Each row is a point. Each copy is the shape, with its points in the same order, stretched, turned, moved and blurred by noise. Say if it was mirrored as well.

Shape, 5 rows:
[[-14   1]
 [ 20   1]
 [ 18 -24]
 [-60   8]
 [ -3  47]]
Copy 1 (5 x 2):
[[-27  19]
 [  3  -8]
 [-18 -28]
 [-61  64]
 [ 18  43]]
Copy 1 is: only turned
Copy 2 (5 x 2):
[[-12 -31]
 [-11   8]
 [-29   4]
 [ -7 -76]
 [ 24 -18]]
Copy 2 is: mirrored
Copy 3, 5 rows:
[[ -7 -21]
 [ -8  18]
 [ 19  24]
 [ -5 -70]
 [-54 -26]]
Copy 3 is: only turned
Copy 4:
[[ 10 -16]
 [  4  25]
 [ 31  22]
 [  6 -70]
 [-41   2]]
Copy 4 is: only turned

Shape:
[[-46   8 -13  11]
 [ 15 -56  -5 -49]
 [ 27  -6  35  24]
 [  8 -12 -25 -27]
 [ 53  12  11  29]
 [ 27  45  39  13]
 [ 45  37 -16 -33]
 [-38   4  23 -27]
 [-44  26  24  29]
 [-46 -20 -13 -56]]
Copy 1, 10 rows:
[[ -8 -24 -31 -10]
 [ 11 -11  -8 -84]
 [ 43 -15  22  -3]
 [-13   7   8 -40]
 [ 14   3  50   7]
 [ 39  23  12  32]
 [ -8  53  33   6]
 [ 33  15 -42 -12]
 [ 21 -12 -42  26]
 [  1   2 -48 -59]]
Copy 1 is: mirrored
Copy 2 (10 x 4):
[[ 47 -32  19  -4]
 [-49 -24 -28 -20]
 [-21  34  20 -15]
 [-11 -15 -22   9]
 [-19  53  10  13]
 [ 20  55   4 -22]
 [  9  37 -44  11]
 [ 34 -23   0 -43]
 [ 57  -6  39 -31]
 [ 20 -55 -25 -28]]
Copy 2 is: mirrored
Copy 3, 10 rows:
[[-51 -22  21  22]
 [-17  42  26 -48]
 [ 19  11  11  29]
 [-28  12  -5 -17]
 [ 30  -1 -26  37]
 [  0  30  -9  62]
 [-15  42 -48  13]
 [-52  37  39  16]
 [-39 -14  29  54]
 [-71  34  39 -29]]
Copy 3 is: only turned

Shape, 13 rows:
[[  9 -18  22 -36  -9 -11  38  37]
 [-22 -50  21  47  14  17  30  21]
 [-10 -26 -23   4 -14 -12 -17  50]
 [ 10 -10  49 -15 -37 -48  21  45]
 [ 58  31 -34 -20 -43 -14 -24  -7]
 [-30 -25 -39  43  33  13  -7 -24]
 [-19  14   3  41  53  -7 -49   5]
 [-28  39  57  22  -5  29 -31  -6]
 [ 26 -11 -10   1   0   6  23 -29]
 [ 21 -26   4  -3  17  32  19 -34]
 [  2 -10  32 -38   2   3  19 -50]
 [ 15   1  37 -29  64  25 -37 -40]
 [ -7  17  22 -13  39  27  43  35]]
Copy 1 (13 x 8):
[[ 54   0  22  -3 -30 -22  29  -8]
 [ 21  17 -32  58 -15  -1 -33  14]
 [ 23  -4  -6 -25 -19  -5 -35  59]
 [ 42 -45  48   6 -39 -45 -15 -17]
 [-20  -9  41 -48 -30  24 -15   5]
 [-28  29 -70  10  36  15 -39  24]
 [-34  48 -19  22  43 -34 -86  28]
 [-55  17  45  74  24 -24 -22  10]
 [ -2  18 -10   7  -7  26   0 -26]
 [  8  40 -14  24   6  36   3 -22]
 [  7   2   9  22  33   2  29 -53]
 [  3  74  15  28  66   3 -29 -22]
 [ 14  67  -4  32 -19 -34  31   3]]
Copy 1 is: only turned
Copy 2, 13 rows:
[[-48 -34   4  25 -12  20  28  36]
 [-41  22  70  22   2 -14  36 -14]
 [-21 -25   7  41 -30 -41 -14   3]
 [-54 -73  35   2 -22  23   3  28]
 [ 15 -16 -43   2 -33  61 -46   7]
 [ 30  29  17  15  21 -42  22 -37]
 [ 10  17  24 -49  17 -73 -18 -22]
 [-48   6  39 -40  55  -7 -54 -33]
 [  9  15  -1   0   1  48  25  -8]
 [-11  43  -4  -7   5  46  36 -24]
 [-16  -9 -13 -34  35  63  42 -32]
 [-26  48 -14 -74  19  11  32 -33]
 [-47  20  11   7  43  -9  22  45]]
Copy 2 is: mirrored

Shape, 16 rows:
[[ 10  13  13  11   9   8   3   8  -5  17   9]
 [  8  14   7  13 -10  14 -11   3  24  14   0]
 [-19  12   8  -8   7  18  -9  -7  -2   3  -7]
 [  2 -13  11   2 -20  -1   3   5   0  18 -11]
 [  2 -18   4  10  10   7  -8  10   4  10 -17]
 [-21   7   5  -6  17  16   5   8   8  18 -21]
 [  2   5   4   8  17  14 -10  12   5  16 -16]
 [ -4   9  -7  30  14  17  -3 -19  13  11   6]
 [  4  -2 -10  -3   8  18  10  -2   7  20   6]
 [-20  14 -13   7  13  11   6  18  10  19   7]
 [ -2  11  11   0   5 -53   4 -18   7   0   4]
 [  9   6  11  -2   5  17   6   4  30  -2   3]
 [ 10  17 -12  -2  12  17   4   1   6  18 -13]
 [ -6  15  10  -3  16  -6  -3  -1   4 -95   3]
 [  8   9  -7   5 -18   9   1   9   9  15 -16]
 [ -3 -25 -12  -1   6  14 -65  -5   3  13   5]]
Copy 1:
[[  6   6   3   8   3 -21  12   2  -5   7  18]
 [  5   2   5  20   0  20  15  12   5  26  19]
 [ -7  -1   4 -12   0   5  15 -24 -11  13  19]
 [ -8   4  11  10   4  -3   3   3   0  20 -20]
 [ -7  -1 -11   7  14  -3  18  -1 -20  10  -6]
 [-17   0   2 -15   9  -3  34 -12 -14  18  12]
 [ -3   5  -2   5  16  -2  26  -3 -19  17  16]
 [-19  11 -17  16  -7  15  17  -3 -13  -7  35]
 [  0  14 -13   2 -16  -7  26  -3 -10  12   4]
 [-12   6  -3 -11  -8  -4  22  17 -24   6  22]
 [-13  16 -14 -22  27 -14 -33   9  28  -2  20]
 [ 16  -4  -7   1  -8  12  30   1  16  13  10]
 [  6  25  -2   3   4   1  32  -3  -9  20  19]
 [ 45 -13  -7 -40   9  37 -10 -11  18 -53  18]
 [  5  17  16  13   5  17  17  14  -3  25   0]
 [ -3  -7 -31  12   3  15  -9 -11 -45  33   3]]
Copy 1 is: only turned
Copy 2:
[[ 17   5   9  17 -13  11  -6  -6   8  -2 -15]
 [-16  -7  13  11  -1  10 -21 -14  24   1 -13]
 [ -3   9  17  -1  14 -10 -12  21   5 -16 -20]
 [-18  -4   9  12 -11 -19  -8 -20 -10  16  -9]
 [  9 -16  21  -5 -14 -14 -18  -3  -8   0 -12]
 [ -2   8  26  -8 -13 -27  -6  18  16  -7 -28]
 [ 13  -2  18  -6 -14  -6 -21   9   9   1 -21]
 [ 15 -10  -6  -2  -4   0 -20 -12  20 -35 -17]
 [ -8   1  10  -5 -23   5   4  -4   8 -18 -12]
 [  0   8  19   7 -23 -11  -7  14  31 -18  -1]
 [ 32  15  13  -4  31 -16   2 -35  15  10  25]
 [-10 -18  32   8   5  14   6  -4  22  -8 -14]
 [  1   8   4 -18 -19   4  -3  13  21  -1 -19]
 [ 39 -45  37  17  80  17  20  56   4 -20  30]
 [-22  -2   1   2 -13  -6  -9   0  16  18  -8]
 [ -9  -3  29 -23  11  13 -62   0 -28 -24  12]]
Copy 2 is: mirrored
Copy 3, 16 rows:
[[ 10  -1  23  15   2  -4   3   2  -9  13  16]
 [  3  15  23  14  -4   6   0 -18 -24  16  11]
 [-11   9   6  -4  29   4   7 -18 -28  23  16]
 [ -3   0  -1   0  -8 -11   9   4 -19   9 -14]
 [ -9 -10  -3  -2  -9   7  -5  -6  -1  18   7]
 [-20  -1  21  -3  -8   8  16 -11 -17  27  14]
 [ -6  -3  17   7  -3   7   3 -11  -9  30  16]
 [ -3  28  31  -5  13   8 -28   3 -10  18  21]
 [  7  11  14  -7  -5  20  -2   2 -10   7  14]
 [ -5  17  21   4  -9  16   5   8  -8  23  37]
 [  9  24   3 -26  -8 -51  -4   0  -8  -3  19]
 [ -7  16  18  10  -5   3   4 -18 -14  -8  19]
 [  9   7  19  -8  -1  18  10  -9 -11  20   7]
 [-23  28 -34   4  45 -34  -4 -27  38 -32  34]
 [  5  13   8   1 -11   2  10  -9 -12  20  -8]
 [  3 -12 -27  -9  15  40 -43 -27 -28  27  26]]
Copy 3 is: mirrored

Shape (16 x 12):
[[-11  23 -15  -5   9 -11 -62  11  18   5 -18  11]
 [ 26  15  -7 -10 -49   6   2  -4 -25 -31 -27  22]
 [ -4  33  -2  -6 -59 -21 -17  -5  -3 -25 -22 -37]
 [-27  -3  24   6   8 -26 -23   3  24   3 -46 -10]
 [ 17 -45 -23 -22  12  31  11 -40  21  13  27  10]
 [ 16   4   7 -32 -39 -12  -9 -22 -15   4  23   0]
 [-20  19  21 -10  12  17 -31  16  11 -18 -20 -23]
 [ 17  -4 -22 -26 -41   3   8 -29 -37  -2 -18 -19]
 [ -9 -33 -31  -1 -11  51  15  14  -5  44  16 -12]
 [-13 -34 -25  -9   5  12  24  16  20  18  35  21]
 [-16 -18 -43  13  11  39  27 -26  33  21  29   7]
 [ 17  -4  -4  24   1 -14 -25  20   6 -19 -15 -39]
 [ 23  43  19  -5  -8 -14 -19  18  26  12 -37 -18]
 [ -5  36  22  31   2 -20 -25   0 -21   2 -23 -19]
 [ -5  34  26   3   0  -6 -23  10   4 -21 -18 -18]
 [  2  -2 -44 -41  17   1  25  -9  -3   2  12   8]]
Copy 1 (16 x 12):
[[-25 -11   8   4  -1  36 -30  19 -10  -6   2  -9]
 [ 13 -62 -11   3   6  21  17  13  -3  20   4 -17]
 [ -8 -67   8  -1  10  60 -29 -11  -8  25 -13  12]
 [ -4 -14   3  23  -7  42 -23 -15 -30 -36  -2  11]
 [  3  26   8 -15  21 -15  55  -7 -29  15   4   2]
 [ 14 -20 -20 -11  21  31  16  14 -22  25 -24   0]
 [-20 -25  24 -13   5  28 -11  10 -10 -32   3  26]
 [ -4 -51 -23 -14   0  15  22  -2 -26  37  -6   5]
 [-24  10  -3   7 -25   4  66  -8   4   2 -15  18]
 [ 12  39   5   2 -14  -3  37  -9   0   1 -29  11]
 [-32  17  24 -13   3  -9  40 -30  -6   0 -14  -7]
 [ -3  -7  -4  16   4  29 -17 -11  -4  -1  19  45]
 [ -9 -34 -10  -7   4  69 -22  -5   0 -11  19  -2]
 [-19 -42 -30   7  11  31 -24  -3  -4 -29  -4  18]
 [-11 -38   2  -8  13  37 -23   3  -6 -28   2  19]
 [  1   9  -7 -38 -17  -6   8  -3 -10  19 -20  -4]]
Copy 1 is: only turned
Copy 2 (16 x 12):
[[ -4 -21 -21  18 -45  32 -20  25   5  31  15  -2]
 [-50 -15  36  19 -10 -14 -28   3 -26   4  15  14]
 [-25 -47  79   4 -52 -13  -9  11   4   3  58  19]
 [  4   7   7  19  -1  14 -13  19  18  33  30  -9]
 [  7 -11 -19 -34  31  18  21  40 -32 -26 -88  13]
 [-19 -54  24  -3  -5 -11  12  13 -34 -10  19  24]
 [ -4  -9   5   8   2  30 -39  12   7   2  34 -10]
 [-24 -17  48   9  -8 -28  -4  32 -11 -32  -3  22]
 [ 21  21 -20 -40  -4 -35  13  28 -10 -51 -77 -34]
 [ 11  -6 -44 -24  14   4  39  -1  -5 -21 -76 -19]
 [  5   4 -10 -69  -6   4  41  31 -13 -40 -95   1]
 [ 11 -14  11  18 -11  10 -43   1  26  19  14  16]
 [  3  10  38  47 -54  25 -20  -9  -9   9  39  15]
 [-13  -5  16   8 -15  -7 -39   6  12  14  71  27]
 [-14 -15  21  14 -11  23 -35  -4   4  11  58  14]
 [ -9  -9 -12  19  -3  26  38   9   4 -46 -54  17]]
Copy 2 is: only turned

Shape, 17 rows:
[[-22 -44 -25  32  20 -19 -16  41  -7  36  15   2]
 [-29  -1   5  -6  10  24  35  -6  46  -4 -23  30]
 [-11  47 -12 -36  -6  42 -25   4  36  42  -3  43]
 [  9 -24  40  10 -11 -17  16  33 -46  66 -48   7]
 [-33  48   9 -35 -57  62 -36  -7  -6  77 -56  -3]
 [ 14  13 -55  35   5   1 -22  -8 -53  18 -45 -24]
 [-20  14  12  15 -47   5 -53 -11  28  44  -9  47]
 [-40  22  -7  32  12  13 -58  20 -19  76 -48 -41]
 [  2   5 -12  42  29 -11  18  29 -30  38  -3  19]
 [ 18  67  31  16  11 -20   0 -25  -3  44 -42 -32]
 [  0   8  -1  22 -12   0  27 -48 -17  15 -21 -32]
 [ 12 -11  29 -20  35  52  -5  -4  -8   7  12   5]
 [-58  15 -31   2 -30   2 -14   5  23 -41  16   6]
 [-22 -17 -65  26 -13  20  78  32  19  42  13  -8]
 [  0  -4  -7 -22  29   4   0  18  60  -2   2 -23]
 [ 21 -17  -5  71  34  39 -41  21 -14  38 -23  14]
 [ 47   6  29   8 -16  41  16  16  10 -18  16 -31]]
Copy 1, 17 rows:
[[-24   7   3  24  27 -15  29 -12  10  42 -49 -19]
 [ -1  42  31  41   8 -22  -9  34   8   7   6   9]
 [  7   4  41  46 -50  -5 -21  24  15  73  16 -44]
 [ 11 -17  20  26  64  32 -31   7  17  25 -19   6]
 [-12 -19   5   8 -39  51 -34   0  42  76  39 -46]
 [-26 -20 -27  33 -21  14 -15 -16  36 -15 -55 -25]
 [  8  14  48  44 -11  32  31   4   5  48   6 -82]
 [-48 -58 -30  30  16  28   0  -1  52  44  -7 -48]
 [ 23 -17  13  49  26 -17   1  14  28  18 -34  -3]
 [ 34 -61 -25  25  26  11 -28  34  44   4  31 -30]
 [  7  -4  -5   2  15   8  -9  20  34 -23  -8  -4]
 [-16 -23  53  -6 -16 -45 -17  -7   1  26 -10  18]
 [ -4  52   3  36 -11 -35  28  -9  -2  -2   5 -20]
 [ 22  66 -17  37  12 -10  27  78  44  65 -45  30]
 [-12   1 -10  17   7 -44   4  51 -12  37  -4   6]
 [-32 -45  26  51 -16  27  32   1  19  22 -57 -37]
 [ 32  -8  10  -1 -16 -16   8  24 -24  30   3  39]]
Copy 1 is: only turned
Copy 2 (17 x 12):
[[ 25  19 -16   4 -39  62  -3 -33   6 -13 -26  12]
 [  5 -49  27   1  12  31 -15  31   1 -24 -47 -15]
 [ 43  15  23 -19 -31  11  29  73  11 -11 -76 -12]
 [  4 -35  12 -23 -25   6  20 -18  35  48 -24  58]
 [ 35  29  67   8   1  20  38  93   7  70 -69   0]
 [ 45  45  -5  13  24  20  67 -46  15 -17 -10   3]
 [ 32  37 -28  -1  12  11 -10  73  17  31 -57 -18]
 [ 60  52  40   5 -23  31  -7  -3  31  16 -62 -20]
 [ 27   0 -22 -10 -18  26  16 -64  24 -21 -60  26]
 [ 21 -12  25   6   9 -63   6 -17  54  -3 -52 -20]
 [-16  -4  20  38  43 -19  38 -17   7  -2 -25  -6]
 [ -8   4  42 -66 -14 -12   5 -15 -24   6 -37 -15]
 [ 51  14 -14  30  20  26 -11  37 -52 -32  -8 -15]
 [  8 -43  13  69 -41  80  72 -28  -1 -23 -60   5]
 [ 23 -29  35  -3 -51   3   8   7   4 -48   3 -54]
 [ 44  46 -21 -49   3  52  11 -54  24  22 -64 -23]
 [  9 -31  27 -28   3 -30  35 -38 -27  29  -2 -44]]
Copy 2 is: only turned
